Rows are points. The points of each table are mixes of a few directions, plus a little noise. How many directions does each table use, and how many do they share? Where both have some left over, give the other angles between the two spaces (their principal angles), to ten degrees, smallest first.
In the rows, zero is written as 128.

First (4 x 3)
127,162,155
123,169,95
125,152,106
137,30,156
Second (6 x 3)
123,171,119
135,60,144
128,132,127
129,119,131
119,232,103
134,54,145
Directions: first 2, second 1, shared 1

First (7 x 6)
125,126,102,114,123,139
125,157,212,59,141,148
127,105,23,163,110,125
136,119,157,189,137,103
129,125,141,145,131,120
119,126,45,62,111,163
135,136,221,167,147,104
Second (6 x 6)
129,123,109,143,127,123
124,153,179,46,134,157
122,159,189,30,134,162
133,117,106,174,125,111
133,121,151,184,135,106
129,99,38,194,114,109
Directions: first 2, second 2, shared 2

First (9 x 9)
205,91,126,72,212,166,70,163,78
121,150,130,112,152,105,136,137,150
111,136,128,143,103,123,140,118,137
106,125,129,158,82,129,141,109,131
170,108,128,98,172,151,95,146,99
120,127,128,139,110,130,133,121,127
76,143,128,176,54,114,164,98,153
166,135,130,76,211,121,104,161,127
78,142,129,176,55,114,163,98,151
Second (9 x 9)
128,132,131,129,132,129,127,129,135
129,84,94,115,84,120,140,122,61
130,49,67,105,49,114,150,118,7
127,158,151,136,158,134,120,132,174
129,94,102,119,95,122,137,123,77
128,124,125,127,124,127,129,127,121
126,183,170,144,182,138,113,135,211
127,171,161,140,171,136,116,133,193
127,158,151,136,158,134,120,132,173
Directions: first 2, second 1, shared 0; angles 50

First (10 x 12)
100,106,160,153,103,130,108,111,191,46,109,138
129,123,140,123,158,140,104,159,103,140,139,159
96,77,153,172,141,130,76,147,142,39,130,189
140,73,59,160,153,91,136,134,49,124,160,181
172,145,142,93,138,167,157,96,147,185,114,107
148,120,76,142,159,120,142,123,80,147,146,139
144,156,69,151,213,163,128,127,72,139,154,140
99,113,153,125,90,93,107,155,133,112,126,136
126,221,148,76,85,135,166,111,175,189,100,25
126,157,175,82,42,107,156,114,190,164,97,68
Second (9 x 12)
132,120,125,117,111,160,139,116,125,136,123,143
117,155,145,182,170,34,100,166,100,76,149,113
89,126,120,81,128,196,92,151,189,159,112,111
141,132,151,172,112,133,150,109,47,79,141,197
216,103,115,140,90,95,222,46,74,151,128,148
72,132,124,89,144,179,71,172,194,145,116,102
131,138,128,146,156,61,116,147,136,118,137,92
83,134,120,93,154,141,74,173,204,153,117,75
170,108,126,130,87,156,186,73,82,136,126,175
Directions: first 5, second 3, shared 1; angles 50, 60

First (11 x 20)
112,120,123,131,145,141,137,142,132,117,124,137,132,123,156,131,118,130,139,108
81,136,112,142,126,111,125,132,139,125,130,146,95,105,154,140,152,159,148,128
128,114,111,140,145,145,126,139,123,112,105,139,153,125,130,118,109,107,148,116
132,102,111,139,144,155,132,148,106,100,113,141,150,134,109,112,112,104,133,117
117,120,151,112,97,123,145,139,93,117,190,125,61,148,77,132,181,165,59,149
100,146,105,148,116,96,107,112,144,139,113,140,110,102,134,135,151,146,161,149
107,116,87,159,142,132,113,137,125,107,91,155,146,109,124,117,122,113,173,127
147,120,115,137,141,140,120,127,128,123,98,130,168,128,122,115,101,97,151,123
81,111,137,121,137,145,159,162,114,102,168,143,79,129,154,141,151,167,98,103
165,116,125,127,147,151,126,129,126,124,99,121,183,139,125,113,86,86,142,114
239,205,230,53,67,70,118,41,178,242,177,28,132,166,123,152,125,135,58,173
Second (11 x 20)
121,130,129,130,131,123,126,124,126,127,134,129,128,123,130,132,134,135,141,128
164,115,122,117,118,156,142,136,122,125,105,121,124,155,117,111,104,99,75,130
135,126,129,125,124,132,130,129,127,127,123,126,125,133,128,125,122,120,117,128
41,158,140,155,149,68,93,106,141,134,185,146,144,69,153,165,184,195,249,120
61,152,139,150,142,81,103,112,138,132,171,143,142,83,145,157,170,180,222,122
209,100,117,101,111,187,160,149,116,120,75,110,111,182,107,92,77,66,15,133
69,148,138,146,143,89,105,113,137,131,167,140,139,90,143,153,164,174,210,124
141,123,127,122,126,137,134,133,125,127,122,125,127,137,125,122,119,117,110,127
136,124,127,128,127,132,133,132,126,127,124,125,126,133,125,124,121,124,117,130
200,102,117,106,112,182,158,147,116,121,79,111,114,179,109,95,82,69,24,135
124,130,129,129,130,125,127,127,128,127,130,131,129,123,129,130,130,132,133,126
Directions: first 4, second 1, shared 0; angles 40

First (8 x 32)
137,164,51,77,44,143,187,129,78,83,198,126,201,180,182,161,166,180,140,94,247,182,103,185,180,148,102,106,92,147,98,111
124,112,163,151,166,121,101,127,150,149,96,129,95,104,104,113,111,104,122,143,74,104,139,102,104,119,140,138,145,119,142,136
118,120,166,135,121,119,117,93,136,150,98,119,136,112,119,119,113,136,114,137,118,102,116,103,64,99,137,110,144,102,144,128
141,118,106,149,202,135,110,201,148,114,139,148,59,125,108,124,131,73,149,133,62,144,171,139,224,175,128,183,121,168,116,142
130,108,153,161,199,124,93,160,159,142,101,138,65,103,95,112,112,80,132,146,45,111,158,108,147,140,140,162,141,138,136,142
116,121,170,133,112,118,118,82,134,153,96,116,144,111,121,118,112,143,111,137,126,98,110,100,49,91,138,102,146,96,146,126
123,123,150,132,125,123,121,108,133,141,111,123,132,118,122,122,120,132,120,133,122,113,122,114,92,112,133,118,137,114,137,128
134,157,67,85,55,140,177,124,86,92,185,125,192,171,173,155,159,174,137,100,229,171,105,173,164,141,107,106,99,140,105,113
Second (8 x 32)
166,143,40,159,102,156,159,160,112,112,173,157,167,146,119,143,128,119,138,118,158,118,148,195,199,158,70,111,110,142,111,97
163,141,47,157,104,154,157,158,114,113,170,155,164,145,119,143,128,120,137,119,156,120,146,190,194,156,75,113,111,141,112,99
141,133,96,139,119,138,140,140,122,122,144,138,142,134,124,134,128,125,131,124,138,125,135,152,154,138,107,122,121,133,122,117
148,136,81,144,114,143,145,146,120,119,152,143,149,138,123,136,128,124,133,123,144,123,139,164,166,145,97,119,118,135,119,112
154,138,66,150,110,148,150,151,117,117,160,148,155,141,121,139,128,121,135,121,149,121,142,175,178,149,87,117,115,138,116,106
82,110,234,90,159,94,90,89,147,147,74,93,81,106,140,109,128,139,116,140,92,140,104,48,42,92,198,147,150,111,149,166
92,114,212,98,153,101,97,97,143,143,85,100,91,110,137,113,129,136,119,137,100,137,109,64,60,99,183,144,146,115,144,157
76,107,249,85,163,89,85,83,149,150,67,89,74,103,141,107,129,140,115,141,87,141,101,37,30,87,207,150,153,109,152,171
Directions: first 2, second 1, shared 0; angles 40

First (8 x 32)
140,137,129,134,125,133,126,130,122,123,130,121,131,123,117,126,129,121,127,159,127,123,129,122,123,137,133,134,139,137,118,132
101,97,100,109,154,118,150,94,108,127,132,158,128,129,112,131,147,124,138,63,145,155,106,117,130,98,98,156,109,113,190,128
111,104,138,137,117,86,129,109,129,143,135,131,145,141,137,98,133,141,132,76,128,142,126,124,126,158,99,96,93,104,129,129
137,138,134,131,123,135,123,138,133,127,127,121,126,126,131,130,123,127,125,150,124,120,133,131,127,132,138,125,137,134,113,128
149,156,150,139,110,146,109,162,149,128,121,105,122,126,147,136,109,132,118,180,114,103,148,142,130,140,159,109,148,143,80,125
130,121,127,135,125,112,132,113,115,129,135,127,139,127,112,112,137,124,132,130,131,135,122,116,121,147,113,127,121,124,130,134
108,118,114,109,144,138,136,125,133,129,122,146,115,131,140,146,128,132,129,84,134,137,123,137,137,90,127,141,122,122,160,120
148,154,133,130,125,156,119,152,135,120,122,115,118,120,129,144,118,122,122,183,122,109,137,134,129,121,157,137,156,147,104,128
Second (10 x 32)
149,144,115,128,136,151,134,127,107,112,131,124,126,112,94,138,135,107,130,189,133,123,121,113,121,123,138,164,156,150,131,137
144,139,124,132,129,140,128,131,118,120,129,122,128,119,110,130,131,116,128,170,128,122,127,120,123,131,136,143,145,142,121,134
118,118,114,116,142,132,138,118,122,126,128,141,123,127,124,136,134,127,131,104,134,137,119,126,131,106,122,145,125,126,156,128
141,141,161,151,97,109,107,148,148,139,129,103,139,136,151,107,114,141,121,152,112,112,147,137,125,173,136,80,122,126,72,127
125,127,134,130,125,123,125,130,134,133,127,127,129,131,136,125,126,132,127,119,124,127,131,131,130,133,128,117,122,123,122,126
83,94,138,118,126,92,128,121,159,152,122,147,127,153,182,120,121,161,127,7,126,145,133,153,143,117,105,82,78,89,146,113
125,124,106,115,146,143,141,117,111,118,129,142,122,119,107,142,139,116,132,127,139,136,115,120,127,101,125,164,138,135,162,129
147,142,116,129,135,149,133,127,110,115,132,124,126,114,98,135,134,110,130,179,134,123,122,115,120,125,137,158,152,147,129,136
119,122,134,128,124,118,126,129,137,134,127,130,128,135,142,124,125,137,128,103,128,130,131,135,131,131,124,113,116,119,127,125
131,130,138,134,120,121,123,133,135,132,128,122,132,131,136,122,124,133,125,130,123,125,135,132,128,140,129,113,123,125,114,129
Directions: first 3, second 2, shared 2

First (10 x 32)
113,115,117,202,140,122,132,103,86,123,134,142,212,173,149,58,122,109,131,104,101,145,115,123,95,118,79,125,164,121,219,166
115,115,187,68,118,167,112,147,117,148,113,145,78,125,133,208,95,120,142,89,148,71,117,167,92,108,159,178,74,89,23,103
102,133,74,98,157,80,161,176,142,64,111,124,159,142,174,117,143,94,114,118,125,134,114,99,115,146,84,137,150,120,199,94
116,112,53,122,155,212,140,90,109,141,128,164,230,59,111,115,115,111,165,58,141,149,159,141,73,104,48,190,93,134,143,215
194,156,157,175,101,117,82,70,123,193,171,148,48,92,124,103,96,169,159,178,165,136,119,140,215,168,207,76,66,124,87,157
108,116,127,168,135,102,144,138,128,105,121,98,174,180,126,90,157,119,96,141,82,151,129,107,117,113,97,102,202,155,196,115
103,149,118,55,125,70,157,202,167,63,102,97,76,145,135,178,168,127,93,162,137,111,123,107,129,142,149,127,164,120,125,51
186,86,173,184,144,166,83,72,137,218,159,121,109,114,156,95,67,116,140,118,93,151,126,138,215,136,132,73,54,177,85,134
111,163,97,112,112,84,157,159,147,76,117,105,120,137,90,132,188,154,102,177,136,137,141,106,118,133,141,118,199,132,164,113
131,138,174,95,95,163,113,125,123,153,124,134,72,110,83,190,130,160,138,135,154,93,137,158,111,109,183,153,112,108,35,131
Second (9 x 32)
105,114,111,189,109,97,77,87,23,151,143,179,151,155,164,73,106,159,143,142,132,65,83,102,86,157,120,102,177,93,105,191
145,98,108,70,143,166,144,142,161,70,132,99,159,100,126,122,51,140,141,94,99,150,148,122,123,111,74,148,82,142,145,107
149,112,163,90,133,175,142,137,172,117,133,89,120,125,115,159,91,121,138,98,103,156,156,149,149,96,125,146,81,136,139,95
166,156,160,158,136,79,153,141,193,108,144,136,69,94,110,136,115,104,95,132,159,133,146,142,149,139,188,122,84,155,143,121
129,109,136,94,129,172,126,131,127,116,120,118,155,130,121,129,93,140,148,107,110,143,126,140,115,108,95,148,101,120,115,112
83,147,134,214,98,93,80,88,28,221,128,165,114,191,159,121,222,130,129,172,143,75,90,116,124,152,174,90,229,92,106,182
142,117,56,29,163,149,183,178,218,35,114,83,163,65,108,135,99,124,120,109,111,185,168,108,138,122,56,151,88,173,169,80
139,155,142,91,141,134,159,169,192,112,92,144,131,96,77,140,161,113,117,135,165,176,120,168,115,117,128,167,74,139,93,82
90,143,139,220,99,91,86,82,42,221,146,141,91,194,171,138,213,121,124,165,129,71,114,106,151,149,192,75,235,103,137,184
Directions: first 6, second 5, shared 1; angles 40, 50, 60, 60

First (9 x 32)
141,110,119,107,118,127,119,114,98,124,142,113,124,144,137,107,104,135,128,146,116,133,157,120,142,134,124,113,133,127,83,118
115,155,129,145,147,146,136,141,154,134,106,138,120,134,120,175,163,128,132,127,138,103,121,138,98,107,128,147,122,149,199,137
124,144,122,129,141,148,130,131,132,131,114,127,116,148,127,163,147,133,133,141,130,104,144,133,106,110,125,137,126,151,171,130
150,91,117,94,104,115,113,104,78,120,158,106,129,142,143,74,80,136,125,148,108,149,163,113,163,148,124,100,138,114,33,111
140,100,129,113,107,106,120,116,105,123,152,120,139,116,135,76,92,127,123,124,119,157,128,118,161,152,129,109,134,103,53,119
110,159,135,154,149,141,140,147,168,135,103,145,125,121,116,176,169,123,131,115,144,108,103,141,97,109,131,151,120,143,209,142
149,96,116,96,108,121,114,105,81,121,154,106,126,146,143,85,86,137,127,150,109,143,166,114,157,143,123,103,137,120,47,112
111,149,144,159,139,122,140,148,172,133,112,150,138,97,115,147,157,116,126,97,145,129,80,138,114,125,135,147,121,121,179,142
113,147,141,154,139,126,138,145,165,133,113,146,135,104,117,149,155,119,127,104,143,126,90,137,113,123,133,145,122,125,177,141
Second (10 x 32)
114,148,138,151,140,130,137,144,161,133,112,144,131,112,118,152,154,121,128,110,141,122,98,137,111,121,132,144,122,130,178,139
139,117,116,108,123,136,120,115,100,125,136,113,119,152,137,122,112,137,130,151,117,123,162,122,133,126,123,117,133,137,102,119
107,174,128,154,161,160,142,149,169,137,90,144,113,141,115,209,186,128,136,129,144,85,120,144,77,92,127,159,118,165,249,143
114,156,130,146,148,146,137,143,157,134,104,139,120,133,119,177,164,127,132,125,139,103,119,139,97,107,128,148,122,148,202,138
152,97,109,87,110,129,112,101,71,120,153,100,119,161,146,92,85,142,129,164,105,134,185,113,153,137,120,100,138,130,48,109
144,95,126,107,105,106,118,111,95,122,155,115,138,122,138,71,86,129,123,130,115,157,138,116,165,153,128,105,135,104,41,116
130,126,126,124,127,130,127,125,122,127,130,125,126,133,130,126,125,130,128,132,126,127,135,127,129,128,127,126,129,129,122,126
125,142,122,128,140,147,130,130,130,130,116,126,116,149,127,161,145,133,133,142,129,105,145,132,108,111,124,135,126,150,167,129
129,114,138,132,115,105,128,128,131,126,140,133,144,100,127,91,111,120,122,107,129,155,101,125,150,148,133,122,129,101,88,128
126,113,147,142,112,92,130,133,144,126,142,140,154,78,123,79,111,113,120,89,135,168,76,126,157,157,137,124,128,87,83,132
Directions: first 2, second 2, shared 2

First (9 x 32)
123,117,93,116,83,150,109,130,113,161,82,131,140,72,133,95,139,141,92,128,145,142,149,162,158,94,126,151,152,134,160,98
119,141,114,137,156,107,133,126,124,157,134,129,127,70,158,119,130,148,106,111,105,186,113,122,112,136,168,132,165,149,151,124
142,130,112,115,121,150,125,144,111,148,78,129,118,108,134,118,149,133,104,114,109,140,141,135,136,127,137,112,149,140,147,102
144,112,112,113,107,168,124,154,110,126,84,142,128,142,121,133,152,106,129,136,115,99,148,135,167,124,110,112,130,138,137,86
108,138,162,162,202,71,158,111,154,91,245,135,133,155,144,175,101,113,184,140,111,141,80,80,96,170,146,132,114,134,99,167
102,185,185,163,216,28,154,79,174,121,231,92,110,125,149,137,77,175,141,91,122,199,70,83,7,171,184,130,119,108,92,239
113,93,116,131,86,142,118,124,129,107,155,147,158,140,116,133,121,99,150,170,168,83,136,145,183,102,88,165,111,124,125,109
162,120,127,95,73,185,110,150,111,127,29,117,111,170,91,110,151,121,107,121,138,75,170,153,146,108,92,98,108,108,123,107
139,117,135,118,105,148,123,135,127,112,110,130,128,167,107,132,130,112,140,140,138,87,143,133,143,121,100,120,107,117,116,121
Second (8 x 32)
159,144,126,127,134,143,98,151,147,121,81,158,76,171,124,136,142,141,136,118,120,110,179,139,139,123,119,135,124,100,80,137
98,107,113,109,121,99,145,113,93,130,167,103,167,72,133,121,104,102,115,154,151,137,97,120,124,121,118,115,120,149,186,131
125,118,88,107,168,80,104,156,107,105,160,176,91,107,156,165,108,85,154,176,140,122,164,117,156,117,102,132,109,125,131,153
142,148,173,175,120,179,145,112,177,142,110,113,144,178,113,117,162,177,133,75,90,137,99,131,110,154,167,143,159,131,85,98
153,146,114,155,201,110,100,169,164,99,153,215,60,175,161,186,141,120,188,143,91,127,178,114,167,144,133,162,136,114,57,138
123,115,88,89,141,84,107,147,89,113,137,149,105,92,142,143,102,86,129,173,159,117,161,125,147,105,92,117,102,122,154,156
110,120,155,121,63,158,160,85,113,158,104,46,195,102,93,71,127,151,78,97,145,134,72,142,88,123,140,103,133,143,178,108
117,128,165,143,77,169,162,89,134,156,109,62,187,124,98,82,139,164,93,87,125,139,72,137,91,136,152,116,145,142,152,101
Directions: first 4, second 3, shared 1; angles 60, 70

First (10 x 32)
149,120,99,141,108,95,169,178,157,147,126,149,203,105,117,162,170,142,176,224,105,129,118,123,160,129,103,159,206,118,87,107
98,195,106,185,129,75,140,126,95,148,124,175,139,112,89,77,102,102,132,62,97,166,208,111,173,114,82,127,66,130,177,122
140,125,98,166,127,95,168,148,134,139,121,116,172,97,113,104,139,143,151,185,83,109,105,118,159,174,100,166,153,113,116,123
134,106,144,100,131,157,113,119,135,118,131,111,108,142,146,147,130,133,117,129,149,118,105,136,103,126,152,120,137,131,117,134
126,114,156,83,129,167,94,112,132,115,135,126,90,158,150,160,126,122,109,99,172,131,127,140,93,94,163,99,123,140,125,134
118,134,149,102,129,149,100,113,123,121,134,140,96,151,136,145,119,117,113,84,160,144,149,134,107,93,146,100,107,140,138,131
114,158,108,176,134,94,146,123,107,138,123,133,137,107,104,77,109,122,129,104,92,131,152,116,158,154,96,144,90,122,157,128
112,160,129,126,121,117,119,131,120,137,132,170,129,138,118,140,125,110,132,91,141,163,181,125,137,82,119,108,111,138,142,121
132,94,159,86,140,179,94,100,129,105,131,90,75,152,157,138,117,133,96,106,162,106,89,141,82,133,171,109,116,134,125,144
156,74,130,114,134,152,140,130,148,114,124,72,131,121,149,132,142,157,126,196,120,81,46,136,109,181,148,152,171,116,95,136
Second (10 x 32)
144,129,132,136,147,144,95,92,129,113,129,126,102,134,122,124,99,120,104,109,119,97,119,114,130,130,113,104,89,118,141,135
165,132,139,140,165,157,61,58,131,102,127,124,81,139,117,124,70,111,79,95,110,62,114,100,136,131,97,78,53,109,153,140
139,128,126,130,133,131,118,118,135,124,129,133,126,128,124,134,122,124,124,132,124,115,125,122,133,126,119,118,121,124,127,128
60,123,124,110,83,94,222,217,106,161,127,110,169,116,154,106,196,152,178,137,162,223,145,174,101,137,190,201,209,161,112,118
126,126,101,118,84,87,192,216,157,159,132,169,225,112,127,184,200,143,200,225,132,179,145,141,151,96,124,168,249,136,75,96
135,129,128,128,131,131,119,120,131,125,129,128,125,129,126,132,121,126,124,130,126,118,126,124,131,125,121,122,122,125,129,131
155,130,133,137,148,143,85,86,135,111,129,133,105,134,118,133,95,116,102,117,114,83,119,108,137,127,102,94,85,115,140,134
141,131,132,134,143,142,101,100,127,118,127,126,107,132,124,124,104,120,109,114,122,104,122,117,133,130,115,110,96,122,139,136
91,124,131,119,110,119,170,157,106,140,127,107,126,126,145,100,150,135,140,110,147,175,133,152,108,141,167,161,145,146,132,131
127,129,131,129,133,134,121,119,121,125,128,123,114,130,130,116,119,127,119,113,129,122,124,128,123,134,130,123,111,129,137,130
Directions: first 3, second 2, shared 1; angles 90

First (10 x 32)
101,118,114,130,182,123,129,138,137,125,121,96,132,134,162,143,121,153,129,139,148,143,180,147,134,126,117,113,130,150,135,98
181,91,121,194,73,163,138,126,92,123,106,162,159,172,174,179,113,117,122,139,196,88,158,59,130,107,102,83,109,145,122,98
155,119,132,156,86,144,131,128,112,127,126,153,139,138,129,142,127,111,119,125,142,101,116,92,127,122,122,114,119,129,126,131
175,117,119,148,68,164,122,96,88,134,114,169,138,169,146,142,111,120,126,138,149,115,140,90,125,109,123,107,112,134,112,121
98,148,124,140,131,147,109,140,119,135,146,129,120,111,104,119,132,111,78,114,81,92,133,124,128,132,131,109,118,167,150,146
159,124,127,88,116,117,135,91,128,129,112,137,125,151,140,115,118,147,180,142,147,180,118,148,126,122,139,159,136,86,98,122
103,144,136,90,160,99,129,132,155,127,138,107,113,101,104,101,138,136,143,122,100,155,103,167,126,141,142,161,143,107,128,143
96,105,127,120,216,81,153,160,173,112,117,69,136,116,168,147,132,165,167,140,179,169,163,166,137,136,114,138,148,116,132,90
109,161,147,101,118,112,121,137,145,131,154,132,109,85,64,89,150,105,115,104,64,121,62,146,123,146,150,161,137,109,136,176
103,155,132,114,129,130,113,132,130,135,147,129,113,103,89,102,137,115,102,113,73,115,106,140,125,137,141,136,127,138,140,156
Second (11 x 32)
111,123,108,135,130,146,91,57,101,119,62,155,136,139,116,90,114,106,87,139,131,165,192,125,82,111,120,86,98,166,155,114
117,126,116,131,130,138,107,88,113,122,90,143,132,133,121,106,120,114,102,135,130,150,164,125,100,118,124,104,111,151,143,120
143,116,179,137,131,55,191,223,199,109,175,94,133,71,106,156,173,121,188,102,158,105,7,125,155,164,131,196,170,42,120,153
106,116,120,141,134,127,95,57,116,107,45,155,142,121,102,81,123,91,88,137,146,174,180,121,66,114,117,90,99,154,163,116
129,133,120,124,126,141,122,122,117,135,133,130,125,141,136,132,121,135,124,132,119,124,142,130,134,125,129,122,126,140,123,125
132,139,110,118,123,161,115,118,103,148,145,131,119,159,150,137,111,147,120,136,107,117,159,132,145,119,133,116,122,155,114,121
135,131,136,124,127,122,143,157,137,133,155,117,124,123,133,144,134,138,144,124,125,113,102,130,149,136,132,145,140,113,117,134
122,121,135,135,131,115,125,117,136,116,104,132,134,114,113,113,134,111,123,126,139,143,126,124,110,129,124,125,124,122,140,128
123,119,136,136,131,109,130,121,140,115,104,132,135,111,111,114,137,110,126,125,142,142,121,124,108,131,124,128,127,118,141,129
144,145,120,114,121,152,138,164,118,153,190,114,114,155,161,164,118,165,146,128,103,92,118,136,178,130,137,142,142,132,98,131
147,142,127,113,121,142,151,183,128,152,201,107,114,145,157,171,125,166,158,124,106,84,97,135,185,136,138,155,149,117,94,135
Directions: first 4, second 2, shared 1; angles 90
